Every row gives one point. The window is the flat piece filled in between its corners: a triangle in 3 columns, a solid with four corners in 4, and so on. A path goes straight from each point to the next, and from the last back to the first. After which points does the path pass through the window?
(in the rows, 128 means zero)

Window (4 x 4):
[[152 179 178 123]
 [144 163 138 144]
 [136  91 168 148]
 [ 66 150  84 106]]
Path:
(1): [175 108 179 117]
(2): [163 159 108  99]
(3): [115 187 136 137]
(4): [ 48 145 119 141]
(5): [112 150  94 102]
(6): [ 89 143  93  84]
(7): [ 27 145 103 146]
(8): [118 141 172 184]
Through the window after points: 4

Window:
[[ 60 155 173 207 179 139]
 [204 138 154 111 153  80]
 [198 135  83 119 176 133]
 [124 116 146 106  71  83]
 [109  40 134 194  73 166]
 [ 84 107 152 103 178  81]]
Path:
(1): [170  87 198  76 112 147]
(2): [ 89  84 189 128 128 167]
(3): [ 95  84 146 161 115  84]
(4): [110 100 120 211 109  67]
(5): [ 84  93 182 140 111 136]
(6): [151 128 123 109 147 151]
(7): [136 118 104 162 145  92]
(8): [144  95 115 162 133 115]
(9): [163 100 146 113 119 179]
(10): [153 109 162 105 166 183]
(11): [152 120 106 144 164 102]
(12): [123 125 104 177  92  67]
(13): [153 138 171 114 138 167]
(14): [151 124 156 125 161 155]
(15): [162 131 116 161 162  81]
(16): [122  94  75 147  94  55]
Through the window after points: 8

Window (6 x 6):
[[151 162 129 125  55 117]
 [129 147 112 164 163 152]
 [ 99 127  96 177 119 134]
 [115  61 179 150 109 100]
 [ 52  94 197 135  81 227]
 [113 106  93  16 136  88]]
Path:
(1): [ 56 156 158 123 147 125]
(2): [137  65 121 166 136 188]
(3): [161  75 128 125 125 132]
(4): [ 71 135 143 113 128 102]
(5): [ 71 131 177 108 108 135]
(6): [130  83 106 137  48 194]
(7): [147 113 107 136 111 119]
(8): [ 99 190 148 104 115  73]
(9): [109 165 136 104 107  95]
(10): [146 119 111  90  78 125]
(11): [132  59 121  85  76 155]
(12): [ 75 154 147 119 112 122]
(13): [ 99  90 181 148 112 105]
(14): [166  30 116 113 110 114]
(15): [151 100  81 125 101 134]
(16): [ 69 134 127 107 135 113]
Through the window after points: 3, 9, 13, 15

Window:
[[135  51 154  45 154 148  82  91]
 [173 159 102 160 154  59 112 175]
 [ 73  99 162 158 149 214 111  90]
 [134  81 163 156 215 140 118  92]
 [111  86  94 118 184 163 112 111]
 [156 155  85  69  39 211 237 131]
 [196 144  92 190 165  95  84 115]
 [ 80 118 126 150 143 153 147  60]]
Path:
(1): [114 151 179 126 205 147 100  77]
(2): [124  35  77 157 109 175 130 144]
(3): [130  73 115 148 149 115 124 124]
(4): [136 142  93 131 184 169 104  92]
(5): [136 138 111 104 159 147 133  94]
(6): [135  85 120 124 140 143 148 104]
(7): [124  50 123 135 134 142 138  96]
(8): [105 221 136 106 163 167 119 140]
(9): [138 175 151 105 202 130 107 114]
(10): [149  55 123 186 161 118 132 121]
(11): [158  40  92 175 111 159 151 134]
(12): [136 122 137  94 158 163 128 111]
(13): [141 157 127 106 160 142 110  97]
(14): [134 101 122 156 115 142 157 127]
(15): [142  84 125 163 139 131 126 100]
(16): [139 146 121 142 185 140 120  98]
Through the window after points: 1, 3, 9, 15

Window (9 x 9):
[[125 139 141 176  53  88 103 110 109]
 [175 117  76 129  81  20  75  49 133]
 [131  96 186  42 130 140 154 174 106]
 [ 89 141 119  67 139 136 125 169 157]
 [ 91  66 148  86 166 134 155 199 135]
 [ 57 112 213  97 171 139 144 135 142]
 [114 121 139 110 179 132 139  98  80]
 [ 97 122 144  99  81 101 221 102 118]
 [119 100 187 206 128 223  53  92 188]]
Path:
(1): [100  92 142  94 101 128 126 142 135]
(2): [ 94  89 151 117  85 129  98 126 133]
(3): [139 159 168 162 143 139 121 121 175]
(4): [128 140 199 157 177 116 170 153 183]
(5): [ 68  68 145  54  71 145  92 128 116]
(6): [ 93  90 137  86 112 149 123 134 104]
(7): [147 142 173 126 153  86 143 172 182]
(8): [121 135 178 123 156 102 138 118 153]
(9): [ 78  90 154  85 114 122 124 117 113]
(10): [ 73  78 142  88 141 141 101 127 103]
(11): [134 121 147 127 163 126 127 142 130]
(12): [136 141 164 128 143  88 176 161 184]
Through the window after points: 6, 8

Window:
[[161 180 128 148 135 127 119 107 128]
 [ 56 195 103 141  91 232 112 149 135]
 [125  79 102  97 129 143 152  57 207]
 [120 154 135  78 187 111 164 121 157]
 [105  59 171 152  90 187 181 184 110]
 [134 150  93  95 190 113 170  49 102]
 [ 49 204  94 126 129 112  77 147 146]
 [125 113 170 103  69 160  70 109 149]
 [140 176 224 172  50 137 127  84  99]]
Path:
(1): [123 137 166 155 146 168 107  79 139]
(2): [ 98 134 117  92  81 149 128 144 130]
(3): [124 194  72  81  74 115 147 118 129]
(4): [ 61 168 139 156 166 131  76 127 147]
(5): [ 95 112 179 137 147 197 122 120 139]
(6): [133 125 123 100  78 109 164 152 130]
(7): [124 156  96 114 124 130 143 110 139]
(8): [103 164 166 136 178 163  84 121 130]
(9): [ 96 130 166 121 103 168  81  88 144]
(10): [149 147 122  90  95 122 145 159 148]
(11): [154 144 102  90  98  90 180 138 153]
(12): [ 88 164 195 152 158 187  96  72 129]
Through the window after points: 1, 3, 5, 9, 11

Window:
[[172 138 159 132 123 163 190  83  97 138 176]
 [185  51  84 168 164  70 107  67 139 124 147]
 [135  92 182 186  72 194 170  46 152 117 178]
 [ 99 157  47  97 137 146 154  88 140  83 161]
 [176 196 155 100 129 110  87 121 110 133 171]
 [145 153  90  65 110  94 122  66 105 150 125]
 [ 60  96 187 159 115  88 136 212 182 198 141]
 [135  28 102  88 168 121 108 175 169 130 121]
 [138 171  67 128  89 207 157 167 125 105 138]
 [ 76  83  69 179 155 213 134 124 122  78 109]
 [108  48 123 112 126 112 156 177 147  78  97]]
Path:
(1): [120  97 122 111  97  99 127 135 105 139 166]
(2): [175 148 133 114 148 150 123  83 137 133 107]
(3): [144 126  87 128 158 143 143 128 202 154  91]
(4): [122 102 107 100 119 141 127 136 102  93 176]
(5): [116 132 110 121  90 168 130 142  82 149 186]
(6): [150 143 133 104 152 150 177 130 188  93 103]
(7): [152  98 117 115 169 137 146 128 169 111  89]
(8): [118  62 107 121 108 130 106 127 127 136 193]
Through the window after points: 3, 7

Window, 11 rows:
[[169 204 199 116 123 159 140 249 123 139  91]
 [126  51 147 131 112 124 167  89  85 105 162]
 [102  89 155 128 145  64 106 135 127  92 191]
 [166 107  96 148  91 164 115 110 140 170 142]
 [145 119 148 107 151 136 120  83 120  92 142]
 [118 111 122  87  64 204 126  99 140 151 168]
 [181 160 132  70 160 154 187 228 126 125 120]
 [134 190 148 103 118  33 127 206  85  79 105]
 [ 92 117 113 168 115 105 129 121 115  45 166]
 [149 147 130 128  97 183 188  81 160 196 168]
 [103 104 114 122 152 181 145  84  88 181 172]]
Path:
(1): [ 97  70 148 129 132 144 154 117 123 139 111]
(2): [170 130 125 117 108 141 146  99  73 115 215]
(3): [192 137 136 142 115 171 127 129 129 120 201]
(4): [ 89 113 120 110 122 142 152 113 117 185  89]
(5): [ 92 110 137 130 102 123 141 110 123 125 136]
(6): [207 123 134 150 128 123 108 132  73  75 204]
(7): [188 167 165 122  99 115 135 159 108 123 227]
(8): [109 137 124 120 127 117 135 158 123 125  66]
(9): [110  93 121 119 124 125 146 102 120 110 143]
(10): [178 133 136 137 114 148 129 108  81 142 228]
(11): [158 155 146 124 119 144 139 162 104 132 148]
(12): [ 77 115 117  80 115 172 172 128 162 128  89]
Through the window after points: 1, 3, 7

Window, 12 rows:
[[ 90 144 112 163 128  90 174 121  81 176 106  95]
 [205 127 190  64 227 168 175 138 128 164  96 136]
 [ 63  84 154 214 182 147 141 110 109 106  99 137]
 [117 112 126 215 171 105 120 173 130 125 141 144]
 [139 243  77  17 129  61 103  39 137 120 134  46]
 [ 81 119 120 113 118 165  91 110  88 143 178 132]
 [ 91  85 145 191  94 147 197 157 137 105 130 117]
 [206 154 160  81 133 123 176  63 104 150 108 174]
 [142 139  61 101 134 110 163  71 249 208 138 117]
 [116  88 155 192 128 161  74 145  97 131  85 103]
 [ 74 174 122 174 132 189  94 151  80 110  96 145]
 [155  49  68 160 174 141 194 144 134 126  95 129]]
Path:
(1): [182 151 100 157 114 189 165  67 137 117 160  72]
(2): [148 140 129 210 177 185 143 111 136 143 137 112]
(3): [ 96 128 144  80 112  98  98 125 102 138 100 129]
(4): [102 116 139 102 129 109 122 134 107 119  90 140]
(5): [176 185 102 140 154 168 156 101 132 163 142 101]
(6): [154 113  97 200 135 152 169 108 123 119 130 104]
(7): [ 72 123 122 140 130 110 139 113 138 147 113 129]
(8): [103  92 132  97 151 107 144 141  95 110  83 194]
(9): [137 124 122 193 147 170 133 128 101 134 118  84]
(10): [143 148 113 161 130 139 152  88 108 154 129  86]
(11): [ 76 129 126  92 146 113 122 128 120 127  91 135]
(12): [ 87 132  94  86 128  85 124 150 128 141 116 149]
(13): [147 154 139 199 164 183 152  55 143 143 116  91]
(14): [134 140 141 171 151 163 148 112 123 152 158 121]
(15): [130 120 131 107 177 120 128 126 115 143  90 131]
(16): [ 73 109 145 138 125  92 155 156 126 123 102 133]
Through the window after points: 12, 16
